Each row is a point. The last column is the point's height on a tilted bowl or saddle (a function of degree 2), plus a little noise. Along how many of its main directions does it bend up, bend down or stay straight?
(in the rows, 128 means zero)

Points, 11 rows:
[[173 135 129]
 [157 156 138]
 [121 136 153]
 [192 140  99]
 [186 152 100]
 [105 190 197]
 [ 96 164 167]
 [152 142 144]
 [ 48 127  64]
 [131 129 151]
 [ 94 120 129]]
Directions: 1 up, 1 down, 0 straight

Points:
[[158 179 132  84]
 [ 93 214 128 136]
 [ 63 108 143 169]
 [122 100 172 158]
 [138 113 152 129]
 [143 111 134 117]
 [162 145 238 238]
 [124 138 141 121]
 [185  67  90 111]
 [ 98 112 127 128]
 [165 162 137  94]
 [ 69  90 120 132]
 [ 98 125 120 134]
 [ 86 119 124 143]
 [150 177 160  84]
 [122 101 116 109]
 [ 90 137 148 152]
 [116 184 164 103]]
Directions: 2 up, 1 down, 0 straight

Points:
[[123 159  60  73]
 [173 161  77 128]
 [153  90 166 101]
 [ 74  33  88  32]
 [156 173  71 113]
 [146 170 110 108]
 [142 134 105 107]
 [137  93 148 110]
 [167 172 172  70]
 [101 119 109  98]
 [140  91 171 107]
 [111 101 109  96]
 [140 149 118 107]
 [142 102 159 107]
 [151  69 125 110]
 [113 124 134 114]
 [105 207 151 125]
 [117 165 113 106]]
Directions: 1 up, 1 down, 1 straight

Points, 17 rows:
[[ 94 120 129 132]
 [103  36 139 208]
 [113 189 156 154]
 [138 160 129 153]
 [162 141 142 156]
 [207 108  86  95]
 [185 187 121 181]
 [101 152  97 146]
 [161 160 194 189]
 [135 124 143 145]
 [125  96 179 152]
 [142 104 110 144]
 [149 160  98 149]
 [ 69 148 126 116]
 [131 157  79 149]
 [113 120  96 145]
 [ 92  67 110 175]]
Directions: 2 up, 1 down, 0 straight

Points:
[[194  50 139 136 149]
 [114 151 154 145 134]
 [127 124 175 106 124]
 [112 115 108 107 138]
 [ 49 149 165 130 170]
 [ 75 104 119 139 130]
 [129 175 173 179 105]
 [147  77 130  98 131]
 [129  94 143 166 123]
 [218  60  75 133 249]
 [ 80  69 157 110 112]
 [153  97 146 134 134]
 [109 161 110 154 134]
 [148 126  98 111 154]
 [149  85 175 145 110]
 [113 161 140 153 133]
 [124 110 113  52 108]
 [136 116  45 143 167]
 [109 160 144  86 133]
 [ 67 134  99  67 116]
 [133 140  97 111 146]]
Directions: 1 up, 3 down, 0 straight

Points:
[[132 111  53 163 113]
 [121 123  29  91  26]
 [144 162 154  87 147]
 [ 96 165 152 138 157]
 [129 127 178 154 101]
 [105 115 156 180 107]
 [ 76  90 120 153  87]
 [104 183 115 133 175]
 [146 134 148 107 123]
 [144  75 166 169  91]
 [117  69 132  99  91]
 [123 184  10 138  99]
 [153 173 168 149 154]
 [120 124 171 117 110]
 [165 118  52 147 108]
 [139 121 116 102 107]
 [109 167 155 138 153]
 [164 135 140 134 128]
 [136  88 150 101 103]
 [118 100 142 106 101]
 [150 175 108 108 138]
 [164 139 186 173 126]
 [102  63 152 144  64]
 [113  78  70 171 100]]
Directions: 2 up, 1 down, 1 straight

Points (48 x 7):
[[149 121 194 111  90 107 144]
 [164  86 129 146 138 124 136]
 [109  72 119 124  98 100 150]
 [102 169  99 129 115 178 157]
 [168  92 182 163 151 100 165]
 [125 137 149 137  90 156 129]
 [139 159 140 125  97 141 132]
 [176 107 157 135  65 132 166]
 [157  97  66 109  95 161 163]
 [129 158 141 135 162  65 145]
 [ 67 128 107 135 110 163 148]
 [ 90 166 113 228 121 162 196]
 [115 127  98 135 149 159 133]
 [118 114 157 106 150 143 116]
 [168  65 160 163 121  90 175]
 [118 189 143 136 133 123 140]
 [149 111 115 166 112 195 166]
 [119 112 125 111  84 135 132]
 [174 135  85 133 124 199 162]
 [ 90 177 175  69  81 188 142]
 [ 78  88 168 100 143 134 103]
 [133 148 157 174 127  85 140]
 [188 132 147 107 118  83 155]
 [ 48 173 118 118  69 118 171]
 [119 125 170 129  75 122 125]
 [169  80 116 134 163 126 137]
 [102  81 109  91 188 116 150]
 [165  96 121 132  76 192 184]
 [117 171 120 129 141 135 130]
 [128  65 158 114  84 128 148]
 [150 152  41  67 105 207 236]
 [107 153 106 140 154 102 129]
 [143  90 156  80 123 131 138]
 [119 173 129 150  92 112 138]
 [144 171 156 123 155 125 135]
 [ 42  58 121 174 147 159 209]
 [144 152 123 102 137 184 152]
 [115 100 194 133 118 102 123]
 [ 29 183 145  74 102 115 157]
 [160  96 103 155 154 126 122]
 [134 159 173  80 137 160 139]
 [135  66 133 169 188 138 172]
 [203  81 158 114 118  68 195]
 [151 201  96 149  94 175 168]
 [150  63 144 140 120  87 161]
 [137  54 103 172 129  46 193]
 [203 114 168 149 111 124 168]
 [142 130 150 116  64 135 143]]
Directions: 5 up, 1 down, 0 straight

Points:
[[171 129 148  90 108 125 110]
 [ 83 110 145  75  67 132  79]
 [112  92 124  67  92 163  90]
 [127 152 123  74 125  83 117]
 [ 59  95 137  92 173 129 110]
 [128 126 132 109  95  95 109]
 [106 167  74  77 145 165 135]
 [123 140 121 119 136 149 113]
 [167 126  98  79 163  77 133]
 [124 120 144  95 157  99 131]
 [ 95 150 109 164 160 163 122]
 [ 60 114  98 162 200  63  74]
 [168  96 121  64  94 126 116]
 [126 140 172 125  93  99  88]
 [139 166 167 104  66  70  68]
 [139  76 143 147 107 132 112]
 [107 186 150 173  84 113  53]
 [ 89 106  75 133 112 145 116]
 [121 121  71 130 120 110 103]
 [131  96 191 185 160 103 105]
 [174  95  85  96  90 154  97]
 [148 122 174  49 120 154  94]
 [143 141 141 148 118 174  87]
 [ 93 119 188 130 104 132  83]
 [112 103 199 107 195 169 106]
 [198 118 121  64 124 140 113]
 [221  57 153  69 116 132 112]
 [171  96 156 175  92 118  92]
 [142 132  66  75  92 123 110]
 [104 142  92 168 139 124 104]
 [130 111  84 114 119 174 106]
 [121 128 101 134 122 162 111]
 [ 98 145 186 122 132 223  54]
 [ 39 176  79 147  76 178 137]
 [139 157 116 121  96 156 100]
 [107  60  88 128 116 112 113]
 [ 94 170 170 187 216 135 115]
 [106 175 119 167  86  65  48]
 [ 64 126 119 146  98 127 105]
 [133 113 127 133  93 161 100]
 [154 123  97 154 121 111  96]
 [143 170 133 111 155 159 120]
 [137 161 193 199 115 110  43]
 [153 156 108 122  91  90  95]
 [127 164 128 178 162 163 101]
 [176 123 137 141 185 151  94]]
Directions: 2 up, 3 down, 1 straight
